Each row is a point. Each copy is the shape, with its points in the same order, stretched, turned, moved and blurred by noise. Say if it was mirrored as well.

Shape (6 x 3):
-0.050, -0.020, 0.022
0.023, -0.016, -0.093
0.011, -0.005, -0.017
0.040, -0.031, -0.031
-0.006, 0.023, 0.034
-0.032, -0.009, 0.030
Copy 1 (6 x 3):
-0.045, -0.042, 0.000
0.028, 0.018, -0.103
0.009, 0.004, -0.026
0.003, 0.044, -0.043
0.008, -0.019, 0.035
-0.034, -0.028, 0.017
Copy 1 is: mirrored
Copy 2 (6 x 3):
0.051, 0.001, 0.024
0.004, 0.026, -0.095
-0.001, 0.002, -0.021
-0.007, -0.024, -0.049
-0.006, 0.007, 0.038
0.032, 0.000, 0.033
Copy 2 is: mirrored
Copy 3 (6 x 3):
-0.036, 0.053, 0.031
0.038, 0.010, -0.076
0.013, 0.005, -0.005
0.054, 0.010, -0.013
-0.022, -0.012, 0.038
-0.025, 0.031, 0.037
Copy 3 is: mirrored

Shape (10 x 6):
0.032, 0.059, 0.063, -0.022, 0.008, 0.027
0.009, 0.013, -0.028, -0.048, 0.073, 0.062
0.024, -0.006, 0.020, -0.024, -0.017, -0.002
0.006, 0.035, -0.006, -0.003, 0.067, 0.009
0.023, 0.002, -0.036, -0.004, 0.024, 0.017
0.003, 0.031, 0.031, -0.014, -0.041, -0.001
0.061, 0.026, -0.035, 0.015, -0.017, 0.009
-0.027, 0.030, 0.041, 0.037, -0.057, -0.026
0.024, 0.013, 0.006, 0.021, -0.023, 0.037
0.036, 0.045, -0.039, -0.044, 0.022, 0.044
Copy 1 (10 x 6):
-0.014, 0.017, -0.024, 0.060, -0.087, 0.013
-0.061, -0.032, -0.072, 0.037, 0.012, 0.045
0.018, -0.009, -0.012, -0.001, -0.045, 0.004
-0.040, 0.012, -0.045, 0.051, 0.005, -0.002
-0.001, 0.006, -0.050, 0.005, 0.017, 0.026
0.006, 0.028, 0.004, -0.007, -0.071, 0.007
0.044, 0.042, -0.067, 0.008, -0.012, 0.036
0.013, 0.061, 0.049, -0.006, -0.053, -0.024
0.025, 0.026, -0.005, 0.016, -0.021, 0.043
-0.029, 0.013, -0.093, 0.012, -0.021, 0.058
Copy 1 is: mirrored
Copy 2 (10 x 6):
0.029, -0.036, 0.068, -0.018, -0.006, 0.052
0.032, 0.018, -0.003, -0.030, 0.077, 0.075
0.019, 0.009, 0.032, -0.036, -0.010, -0.006
0.024, -0.032, -0.001, -0.010, 0.063, 0.034
0.030, 0.009, -0.020, -0.028, 0.027, 0.018
-0.004, -0.018, 0.040, -0.035, -0.032, 0.007
0.050, -0.010, -0.034, -0.036, -0.028, 0.017
-0.046, -0.033, 0.027, 0.002, -0.057, -0.025
0.023, 0.010, 0.001, -0.007, -0.031, 0.022
0.038, -0.009, -0.009, -0.059, 0.025, 0.070
Copy 2 is: mirrored
Copy 3 (10 x 6):
0.016, 0.047, 0.078, -0.031, 0.022, -0.029
-0.015, 0.039, -0.026, -0.073, 0.089, 0.022
0.008, -0.025, 0.027, -0.035, -0.007, -0.013
0.003, 0.048, -0.021, -0.016, 0.060, -0.028
0.020, -0.005, -0.037, -0.037, 0.030, 0.006
-0.006, -0.001, 0.052, -0.015, -0.032, -0.016
0.064, -0.013, -0.026, -0.026, -0.019, 0.002
-0.007, -0.010, 0.044, 0.044, -0.069, -0.023
0.035, 0.006, 0.021, -0.011, -0.015, 0.032
0.016, 0.034, -0.014, -0.081, 0.026, -0.007
Copy 3 is: only turned

Shape (12 x 9):
-0.003, 0.043, -0.006, 0.054, -0.025, -0.010, -0.030, 0.038, 0.069
0.047, -0.028, 0.011, 0.045, 0.024, -0.047, -0.021, 0.020, 0.058
0.052, -0.012, 0.021, -0.022, -0.060, -0.008, 0.017, 0.019, 0.011
0.038, -0.031, -0.024, 0.049, -0.024, 0.003, -0.072, 0.032, -0.015
0.031, -0.031, -0.007, 0.040, 0.023, 0.036, -0.021, -0.037, 0.001
0.018, 0.054, -0.031, -0.030, -0.008, -0.072, 0.011, -0.045, 0.062
0.036, 0.048, -0.034, -0.020, 0.012, 0.012, 0.010, 0.047, -0.024
0.013, -0.041, -0.005, -0.026, -0.019, 0.009, -0.032, -0.034, 0.020
-0.009, 0.001, 0.001, 0.000, -0.004, 0.012, 0.020, -0.031, 0.022
0.027, -0.030, 0.045, -0.028, -0.029, 0.027, -0.066, -0.023, 0.035
-0.040, 0.043, 0.046, -0.018, -0.045, 0.011, -0.019, -0.015, -0.014
0.031, 0.016, -0.061, -0.039, 0.013, -0.062, 0.016, 0.048, 0.032
Copy 1 (12 x 9):
-0.002, 0.031, 0.010, 0.054, -0.047, 0.022, 0.005, 0.020, 0.054
0.026, -0.048, -0.002, 0.053, 0.000, -0.017, -0.004, -0.010, 0.064
0.048, -0.039, 0.014, -0.011, -0.047, 0.006, 0.046, 0.004, -0.014
0.018, -0.033, -0.014, 0.062, -0.020, 0.007, -0.035, 0.019, -0.036
0.004, -0.032, -0.012, 0.036, 0.015, 0.027, -0.007, -0.063, -0.015
0.020, 0.042, -0.044, -0.029, -0.053, -0.039, 0.023, -0.052, 0.061
0.021, 0.030, -0.032, -0.009, 0.024, 0.004, 0.052, 0.035, -0.024
0.005, -0.043, -0.017, -0.016, -0.038, 0.022, -0.017, -0.040, -0.008
-0.016, -0.010, -0.004, -0.005, -0.023, 0.021, 0.037, -0.050, 0.011
0.023, -0.046, 0.037, -0.026, -0.037, 0.036, -0.046, -0.026, -0.003
-0.035, 0.025, 0.056, -0.031, -0.049, 0.002, 0.019, -0.015, -0.028
0.018, 0.000, -0.079, -0.017, -0.014, -0.031, 0.045, 0.034, 0.038
Copy 1 is: only turned
Copy 2 (12 x 9):
-0.014, 0.039, -0.004, 0.083, -0.029, -0.038, -0.049, 0.051, 0.042
0.030, -0.026, -0.002, 0.082, 0.028, -0.003, -0.036, 0.015, 0.042
0.058, -0.016, 0.015, -0.001, -0.060, 0.010, 0.007, 0.027, 0.033
0.016, -0.021, -0.023, 0.055, -0.027, 0.003, -0.071, 0.056, -0.042
0.012, -0.026, -0.005, 0.023, 0.012, -0.046, -0.052, -0.028, -0.032
0.030, 0.030, -0.068, 0.002, 0.007, -0.001, -0.012, -0.028, 0.097
0.035, 0.036, -0.031, 0.004, 0.005, -0.046, 0.023, 0.048, -0.019
0.018, -0.028, 0.008, -0.019, -0.011, 0.001, -0.047, -0.015, 0.019
-0.012, 0.001, 0.008, -0.008, -0.008, -0.025, 0.003, -0.035, 0.028
0.033, -0.009, 0.055, -0.027, -0.030, 0.001, -0.080, 0.003, 0.011
-0.012, 0.065, 0.040, -0.013, -0.047, 0.024, -0.019, -0.018, -0.009
0.033, 0.006, -0.073, -0.005, 0.027, -0.003, 0.029, 0.061, 0.056
Copy 2 is: mirrored
Copy 3 (12 x 9):
0.006, 0.002, 0.004, 0.058, -0.016, -0.035, -0.047, 0.017, 0.069
0.075, -0.044, -0.020, 0.037, 0.027, -0.062, -0.008, 0.015, 0.042
0.021, -0.011, 0.040, -0.014, -0.033, -0.069, 0.007, 0.003, -0.023
0.048, -0.051, -0.016, 0.023, -0.020, 0.004, -0.088, 0.005, -0.021
0.058, -0.027, -0.010, 0.016, 0.014, 0.029, 0.002, -0.050, -0.009
0.007, 0.027, -0.011, -0.012, 0.023, -0.119, -0.009, -0.073, 0.052
-0.027, 0.015, 0.037, 0.001, 0.056, -0.020, -0.039, 0.000, -0.033
0.027, -0.045, 0.008, -0.044, -0.020, -0.020, -0.011, -0.058, 0.011
-0.005, -0.003, -0.002, -0.004, -0.005, -0.012, 0.029, -0.045, 0.018
0.070, -0.034, 0.031, -0.051, -0.037, -0.003, -0.022, -0.033, 0.043
-0.019, 0.047, -0.006, -0.049, -0.044, -0.002, -0.004, -0.014, 0.041
-0.030, -0.034, 0.006, -0.002, 0.061, -0.113, -0.031, -0.009, 0.004
Copy 3 is: mirrored
